Every row gives one point. Each table stands for the endless flat space through its points: a line for two points, a plane for three, and so on. The two share one point or none. Which?
(in the rows, 128 means zero)

First:
[[ 92 133 117 110]
 [122 118  92 100]]
Second, 2 rows:
[[134 138 109  97]
 [104 108  94  97]]
They share: no point

First (2 x 6):
[[122 124 135 135 101 107]
 [102 120 135 143 121 111]]
Second, 4 rows:
[[107 139 159 147 122  98]
 [106 113 126 144 112 119]
 [105 100 124 149 108 135]
 [105 111 125 149 110 124]]
They share: [107 121 135 141 116 110]

First (3 x 9):
[[103 151 114 160  91 131 138 132 138]
 [ 97 134  96 149 108 133 124 131 119]
 [ 89 112  74 133 128 141 110 127  95]]
Second, 5 rows:
[[119 105  92 118  85 149 133 112 154]
 [101 157 126 162  95 111 134 137  96]
 [ 75 151 116 152  99 147 155 158 127]
 [ 98 114 114 105 126 111 111  78 118]
 [ 77 157 141 136 120  96 127 112  91]]
They share: no point

First (5 x 11):
[[ 91 107 132 173 105 122 164 152 127  97 155]
 [114 103 166 163 110 132 137 112 136 153 149]
 [107  98 167 169 100 129 139 118 136 137 156]
 [109 108 147 163  95 101 157 142 135 114 155]
 [132  82 155 125 102 113 128 106 130 154 151]]
Second, 6 rows:
[[ 89  92 124 157 129 149 144 109 161 144 153]
 [130  94 172 154 121  74 114 101 125 167 167]
 [163  69 160 114 116  78 147 131 138 132 192]
 [ 98  96  88 128 169 116 172 101 145 133 169]
 [111  93 150 165 118 119 127 114 150 168 180]
 [123 117 173 156  96 107 137 122 122 162 145]]
They share: no point

First (4 x 12):
[[146 132 156 153 113 118 171 123 128 140 120 125]
 [143 146 176 141 113 104 173 115 127 158 123 122]
 [143 144 174 135 101 112 168 102 134 164 111 122]
 [141 138 172 142 113 108 165 113 127 152 117 128]]
Second:
[[170 121 137 147 111 139 150 123 120 144  91 107]
 [156 136 148 158  93 140 154 106 141 160 100 135]
 [158 118 116 141 126 148 153 138 132 141  79 122]
 [168 121 151 149 102 131 151 112 117 142 100 105]]
They share: [144 122 150 148 101 130 158 108 135 140 102 131]

First:
[[127 171 144  79 142 134 147 116 122 173 108 163 220 137]
 [139 147 159 108 137 165 135 118 101 126 103 116 187 165]
 [144 117 163 144  91 155 127 101 107  81 142  73 160 150]
 [149 113 151 140  79 130 142  92 117  98 160  92 168 136]
 [160 123 150 116 129 160 155 112  89 123 115 115 172 180]
 [132 157 127  77 129 124 165 113 113 171 129 162 192 136]]
Second (4 x 14):
[[141 128 137 133 107 144 158 106 113 123 135  84 167 138]
 [165 140 147 115  89 125 150 136  91 104 120  82 144 150]
 [166 143 135 123  94 128 162 129 103 115 115  84 149 149]
 [131 158 141  81  97 142 138 132  93  93 129 128 113 168]]
They share: no point

First, 6 rows:
[[207 134 167 120 199 139 114  79  97 149 159 109  64 153 181 150 114 141]
 [146 114 164 152 176 131 154 116 127 140 137 128 126 151 144 175 122 172]
 [149 152 111 127 137 122 110 105 123 120 175 101 113 190 189 142 109 123]
 [143 106 127  96 162  87 132  87 122  82 136 128 121 145 169 135 162 115]
 [204 148 158 119 192 160 104  93  87 164 171  98  72 148 175 128 100 161]
 [142 148 114 125 135 140 120 116 114 136 166 109 130 170 170 130 103 146]]
Second:
[[154 125 158  89 152 138 111  85 132 155 160 119 111 145 156 130 118 164]
 [149 110 116 124 169 119 141 127  84 122 134 129 122 125 144 108 138 174]
 [154 155 134 119 146 180 141 109  96 149 148 119 153 145 162 136  88 134]]
They share: [152 128 134 112 157 143 132 109 102 140 146 123 128 137 153 123 117 159]

First (7 x 20):
[[150  62 142  83 166 125 126 152 140 181 153 188 154 115  93 111 143 155
  136 144]
 [117  73 145 111 114 145 111 134 110 148 161 163 106 105 127 135 158 147
  103 111]
 [146  63 146 105 134 142 129 161 133 147 139 183 118 100 108 106 113 151
  132  96]
 [ 77 120  84 101 140 141  99 139 143 117 174 148  87 103 122 149 133  95
  169 109]
 [111 106 109  93 155 135 116 131 122 144 169 150 119 127 121 128 153 136
  147 166]
 [112 114 115  91 140 132 103 122 114 124 162 138 102 130 124 147 167 140
  136 171]
 [122 133 105 109 127 160 128 117 118 106 152 119  95 150 126 124 138 163
  128 192]]
Second, 6 rows:
[[106  95 133 133 135 175 127 155 139 134 135 140 145 167  99 110 110 172
  151 176]
 [131  72 111  97 106 143 127 150  99 121 154 157 118 117 137 132 159 138
  114 155]
 [126  71 147  95 103 148 109 123  98 118 134 143 107  90 120 121 142 165
  126 140]
 [146 108 105  86 143 118 126 131 125 136 170 156  71 121 154  92 140 153
  101 155]
 [158  95  90  89 105 116 139 157  92 132 181 167  74 117 166 139 170 105
   66 150]
 [105  93 174 130 122 169 118 122 120 122 110 127 124 126  85 114 104 186
  156 145]]
They share: no point

First (6 x 24):
[[ 99 125 100 138 187 113 137  73 161 113 118 111 150 139 133  72 104 151
  133 101 109 106 125 147]
 [115 134 113  98 166 113 147 137 147 111  84 144 112 135 168 111 122 138
  121 113 167  82 145 155]
 [137 149 111 139 179  87 108 166 194 179  90 157 164 141 174 101 164 140
  119 102 114 137 131 161]
 [ 80 138  93 151 167 128 120  62 155 133 144 115 161 141 115  76 102 159
  154  96 104 120 116 146]
 [108 139 127 104 176 116 157 151 160 121  86 144 123 127 175 104 128 131
  126 117 163  85 144 142]
 [130 113 123 126 173  85 162 112 155 120 103 155 120 140 166  86 125 142
   92 106 132 109 152 175]]
Second, 4 rows:
[[137 135 115 132 174 109 108 127 158 133  95 150 150 154 162 108 125 138
  135 112 145 118 131 173]
 [146 126 119 133 171 118 102 143 142 123 102 137 153 164 180 111 108 132
  136 119 141 131 116 161]
 [130 140 107 134 169 107 107 125 160 138  92 148 141 146 156 109 128 148
  140 108 147 112 145 174]
 [121 131 115 112 166 119 128 133 158 133 115 146 144 148 162 100 127 130
  115 104 145 120 109 165]]
They share: no point
